Each row is a point. The points of each table are mixes of a few directions, plus a little noise. How many directions does each table use, and how many do they share? Where both have some left over, give the other angles between the two spaces (their principal angles), to ten degrees, smallest first.
In the rows, zero is written as 128.

First (6 x 3)
[[101 123 112]
 [165 183 160]
 [140 106 127]
 [210 120 167]
 [ 55 107  87]
 [101 125 114]]
Second (4 x 3)
[[189 125 157]
 [144  94 128]
 [129 174 141]
 [ 50 120  88]]
Directions: first 2, second 2, shared 2

First (8 x 4)
[[116 146  75 109]
 [ 97 148 113 104]
 [ 90 145 131 108]
 [124 157 149  84]
 [122 107  77 161]
 [123 128  72 133]
 [198 103 173 151]
 [152  89 235 173]]
Second (7 x 4)
[[162 140  88 109]
 [131 130 124 126]
 [ 37  95 235 179]
 [162 141  87 109]
 [146 134 106 118]
 [ 93 117 167 147]
 [161 139  90 110]]
Directions: first 3, second 1, shared 1

First (6 x 6)
[[126 136 118 134 128 124]
 [128 136 118 135 128 123]
 [129 116 142 118 128 135]
 [130  94 175  96 127 152]
 [133  73 201  76 125 165]
 [122 213  15 208 131  73]]
Second (8 x 6)
[[ 93  84  74 169 109 100]
 [ 95 125 122 180 139 158]
 [120 197 161 168 197 106]
 [170 194  93 109 108 135]
 [130  56 124  85  99  82]
 [101 110 161 154 145 170]
 [175 129 135  62  84 175]
 [142 129 155  97 141  98]]
Directions: first 1, second 4, shared 1

First (7 x 8)
[[106  76 172 139 113 195 142 145]
 [143 152 109 120 137  93 120 120]
 [172 170 114  98 164  52 113 110]
 [135  65 217 113 140 187 138 143]
 [ 92 181  21 167  94 100 124 119]
 [165 122 171  95 161 108 123 125]
 [ 87 129  88 165  92 159 135 135]]
Second (8 x 8)
[[151 119 173 110 172 125 125  66]
 [114 123  90 136  86 132 132 190]
 [145 151  78  58 124 147  93 126]
 [151  95  87  79  78 137 111 193]
 [ 92 135 113 192  93 120 154 182]
 [135 162 177 123 208 124 123  17]
 [103 109 179 212 129 106 169 136]
 [136 132 127 111 137 131 121 113]]
Directions: first 2, second 3, shared 0; angles 30, 60

First (10 x 9)
[[151  49  76 124  22   7 125 186 197]
 [143 143 167 144 162 146 163 151 181]
 [162 132 102 183 121 114 116  93  77]
 [149 163 121 124 173 158 146 145 124]
 [107 121 147 116  90 147 123 109  90]
 [131 142 135 140 181 130 133 133 169]
 [ 68 123 129  77 144 140  89 105 124]
 [ 92 117 138 110 113 136 104  99 102]
 [185 166 121 145 170 148 173 170 143]
 [ 96 125 144 118 105 153 107  87  75]]
Second (8 x 9)
[[100 160  86  55 191 158 101 137 110]
 [117 153 116  92 154 161 124 131 100]
 [147  97 154 183  83  93 142 122 155]
 [137 153 149 125 120 180 148 121  73]
 [123  97 114 142 127  70 113 132 186]
 [135 105 134 156 110  93 128 128 163]
 [158  88 172 211  58  85 153 117 157]
 [107 173 101  59 182 189 116 135  77]]
Directions: first 5, second 2, shared 2

First (11 x 11)
[[128 130 124 130 135 136 122 129 132 128 121]
 [129 105 158 109  63  51 186 113  94 130 193]
 [127 147 101 145 185 195  78 141 158 127  71]
 [128 123 134 125 114 112 140 125 121 128 142]
 [128 114 146 117  89  82 163 119 108 129 167]
 [128 119 140 121 103  99 150 122 115 128 153]
 [129 111 151 113  78  69 173 117 102 128 178]
 [127 163  80 158 231 249  36 151 182 126  26]
 [129 127 128 128 128 129 128 128 129 128 128]
 [128 138 114 137 158 163 101 135 144 127  98]
 [128 127 129 127 125 124 131 127 126 128 131]]
Second (10 x 11)
[[106 193 168 130  84 133 121 104 164 129 148]
 [143  95  64 110 142 134  99 140  90 157 139]
 [174 148 106 116 104 127 114 124 153 137 151]
 [100  82 114 131 164 128 131 143  85 130 107]
 [127 154  81 103  96 143  77 117 116 176 166]
 [ 45  56 131 146 193 130 143 148  50 123  82]
 [208 135 131 128 117 115 152 131 182 102 131]
 [168 128 188 153 140 108 187 131 180  67  99]
 [144 160 135 125 101 128 121 118 156 130 146]
 [ 64 128 158 139 137 132 131 126 106 127 114]]
Directions: first 1, second 3, shared 0; angles 80

First (10 x 12)
[[152  97 110  35 128 190 185 114 106 151  94 114]
 [128 149 149 151 141 110 130 110 151 124 136 116]
 [173 117  91 169  87 159 125 148 148 207  96 121]
 [ 68 143 142 215 144  98 124 109 159 109 129 170]
 [135  85 230 115 170  42  64 121 153 131 195 157]
 [182 141 147  92 129 109 106 135 121 131 160  80]
 [ 36 156  84 239 114 122 122 141 131  84 106 187]
 [146 128  90  75 108 157 133 152  87 115 123 107]
 [ 75 143  94 153 124 142 140 133 110  87 111 152]
 [184 118 144  37 136 147 152 115 116 143 134  78]]
Second (9 x 12)
[[104 118 154 115 139 155 156 104 115 151 154 145]
 [118 150 130  84 146 106 118  90 174 195 151 127]
 [113 139 103 171  95 157  86 165  75 128 119 136]
 [127 133 164 113 179 139 160 131 147  95 150  84]
 [154  97 127  99 119  86 182  91 177 126 128 157]
 [191 101 136  84 142  47 142  89 195  93  61 124]
 [109 117 189 106 170 162 134 101  96 127 114 120]
 [124 154  31 244  41 159  65 245  57  86 133 129]
 [112 143 118 136 121 141 109 136 116 152 141 129]]
Directions: first 5, second 5, shared 1; angles 40, 60, 80, 90

First (8 x 12)
[[134 153 158  83 115 164 137 101  94 146 117 191]
 [140 124  90 152 110  77 138 127 145 100 189   7]
 [132 159 145 119 131 149 138 121 110 121 131 160]
 [ 99 121 130 124 169  96 105 105 158 136  95 170]
 [163  72 119 156  85 186 128 211 108 152 118  95]
 [161 176 137 104 141 127 125 124  98 140 171 120]
 [116 113 124 111 119 113 127 103 137 135 119 128]
 [ 80 105 121 176 155 113 125 131 174  93  82 153]]
Second (10 x 12)
[[120 145 139 126 127 140 139 115 123 113 123 152]
 [116 143 139 125 122 141 142 111 123 112 120 154]
 [199  77  80 148 174  72  55 227 140 204 177  11]
 [122 149 140 128 130 140 137 119 121 116 125 153]
 [119 155 142 127 131 144 141 116 119 111 124 160]
 [ 99 111 130 117  95 133 150  92 136 113 106 141]
 [180  86  91 143 160  84  73 202 138 186 164  36]
 [115 154 144 126 126 145 144 109 120 108 120 164]
 [ 99 113 131 118  96 133 149  91 136 112 106 141]
 [109 147 143 123 117 146 149 100 123 105 115 165]]
Directions: first 5, second 2, shared 2
